Rows are points. To make a cloud, some directions were put in groups of two or more. Within a group, all points are equally far from the middle, so they leave a hole (a ring in 2 directions, a hollow ball in 3). The other directions are filled evenly. Then the cloud was stretched, turned, moved and blurred a little. How many holes are there, and how many directions does each take, smallest first?

Cloud (20 x 3):
[[-0.10 -0.43 -0.13]
 [ 0.54 -0.03 -0.07]
 [-0.11 -1.05 -0.04]
 [ 0.06  0.20 -0.35]
 [-0.23  1.14  0.12]
 [-0.05 -0.18  0.53]
 [-0.08  1.01  0.15]
 [-0.49  0.15  0.01]
 [-0.25 -0.31 -0.09]
 [ 0.03  0.14 -0.39]
 [ 0.28 -0.64  0.02]
 [ 0.35 -0.13 -0.06]
 [-0.11 -0.68  0.29]
 [ 0.01  0.13  0.67]
 [-0.01 -0.18 -0.45]
 [-0.25 -0.92 -0.10]
 [ 0.43  0.33 -0.22]
 [-0.15  0.58  0.18]
 [-0.81  0.31  0.45]
 [ 0.08 -0.39 -0.13]]
Holes: 0

Cloud (30 x 4):
[[-0.18  0.47  0.65 -0.21]
 [ 0.18 -0.75 -0.28 -0.19]
 [-0.51 -0.05 -0.41 -0.18]
 [-0.08  0.13 -0.39 -0.71]
 [ 0.46 -0.41  0.25 -0.58]
 [ 0.67  0.43  0.13 -0.36]
 [-0.43 -0.59 -0.06 -0.51]
 [-0.34 -0.22 -0.05 -0.80]
 [ 0.56  0.04  0.56  0.00]
 [ 0.08 -0.19 -0.60  0.09]
 [ 0.56  0.16 -0.20 -0.61]
 [ 0.39 -0.49 -0.36 -0.38]
 [ 0.20 -0.73 -0.31 -0.17]
 [-0.11  0.21  0.77 -0.12]
 [ 0.11 -0.37 -0.26  0.54]
 [ 0.30  0.03  0.16  0.66]
 [ 0.55 -0.38  0.12 -0.56]
 [-0.24  0.59  0.05  0.40]
 [-0.45  0.27  0.49  0.29]
 [-0.62 -0.51 -0.01  0.10]
 [-0.09  0.70  0.48 -0.23]
 [-0.20  0.15 -0.47  0.32]
 [ 0.54  0.04  0.57  0.01]
 [ 0.18  0.47 -0.02  0.57]
 [-0.49 -0.48  0.20  0.38]
 [ 0.28 -0.15 -0.55 -0.41]
 [ 0.18 -0.59  0.21 -0.67]
 [ 0.55 -0.03 -0.28 -0.58]
 [-0.09  0.23  0.75 -0.27]
 [-0.48  0.29 -0.18  0.33]]
Holes: 2 (2, 2)

Cloud (56 x 6):
[[-0.14  0.45  0.31 -0.79 -0.19 -0.06]
 [ 0.35 -0.15  0.31 -0.10 -0.21 -0.32]
 [-0.24 -0.03 -0.59 -0.32 -0.36 -0.35]
 [ 0.59  0.32 -0.15 -0.22 -0.39 -0.70]
 [-0.38 -0.15 -0.34 -0.22 -0.59  0.06]
 [ 0.50  0.67 -0.29 -0.26 -0.52  0.00]
 [ 0.65 -0.30 -0.13 -0.18 -0.47  0.12]
 [-0.05 -0.25 -0.33 -0.63 -0.07  0.22]
 [ 0.31  0.46  0.01 -0.84 -0.50 -0.61]
 [-0.11 -0.32 -0.62 -0.25 -0.11 -0.76]
 [ 0.15  0.00 -0.49 -0.32  0.46 -0.36]
 [ 0.16  0.88  0.34 -0.43 -0.35  0.16]
 [ 0.04 -0.37 -0.65 -0.59 -0.21 -0.30]
 [-0.22  0.35  0.23  0.26 -0.22 -0.03]
 [-0.05 -0.48 -0.71 -0.13 -0.35 -0.67]
 [ 0.09  0.66  0.48 -0.41 -0.28 -0.06]
 [-0.02 -0.08  0.38 -0.52 -0.06 -0.31]
 [ 0.15 -0.43 -0.73  0.28  0.16 -0.14]
 [ 0.79  0.06 -0.35 -0.74 -0.32  0.26]
 [-0.56  0.18  0.01 -0.08  0.40  0.26]
 [ 0.00  0.59  0.13 -0.90 -0.33 -0.44]
 [ 0.18 -0.18 -0.56 -0.43  0.24 -0.52]
 [-0.29  0.65 -0.08  0.01 -0.40  0.15]
 [ 0.51  0.89 -0.07 -0.51 -0.30 -0.11]
 [ 0.51  0.52 -0.12 -0.80 -0.52 -0.23]
 [ 0.34 -0.11  0.18  0.14 -0.21 -0.07]
 [-0.04  0.69  0.35 -0.78 -0.22 -0.06]
 [ 0.07  0.55  0.41 -0.64 -0.26  0.02]
 [-0.04 -0.92 -0.32  0.36 -0.28 -0.42]
 [-0.07  0.53  0.39  0.05 -0.36 -0.22]
 [ 0.06  0.90  0.21 -0.72 -0.03 -0.33]
 [ 0.15  0.39 -0.64 -0.49  0.38  0.03]
 [ 0.41 -0.09 -0.75 -0.46  0.40  0.13]
 [ 0.70  0.48 -0.25 -0.29 -0.28 -0.39]
 [ 0.23  0.73  0.27 -0.64 -0.40  0.21]
 [-0.60  0.60 -0.06  0.06  0.09  0.18]
 [ 0.03 -1.02 -0.53  0.14 -0.56 -0.47]
 [-0.07  0.66  0.15 -0.68  0.04 -0.66]
 [ 0.19  0.24  0.17 -0.42  0.35  0.28]
 [-0.58 -0.35  0.10  0.33 -0.11 -0.45]
 [ 0.25 -0.50 -0.11  0.46 -0.19 -0.65]
 [ 0.22 -0.03 -0.02 -0.81 -0.29  0.05]
 [ 0.38 -0.10  0.11 -0.42 -0.80 -0.16]
 [ 0.09 -0.06 -0.79 -0.07  0.29 -0.07]
 [ 0.42  0.42  0.26 -0.08  0.16  0.23]
 [ 0.12  0.11  0.08  0.40 -0.03 -0.01]
 [ 0.67 -0.46 -0.31 -0.30 -0.91 -0.58]
 [ 0.06 -0.82 -0.68  0.06 -0.32 -0.11]
 [-0.52  0.32  0.06 -0.13  0.52 -0.04]
 [ 0.89 -0.28 -0.31 -0.07 -0.17  0.10]
 [ 0.07 -0.06 -0.31  0.36 -0.14 -0.64]
 [ 0.67  0.24 -0.10 -0.25  0.47  0.09]
 [-0.35 -0.31 -0.21  0.25  0.34 -0.01]
 [-0.30  0.65  0.18 -0.81 -0.11 -0.33]
 [ 0.00  0.31 -0.34 -0.76 -0.10 -0.49]
 [ 0.34 -0.47 -0.39  0.37 -0.30 -0.82]]
Holes: 2 (2, 3)
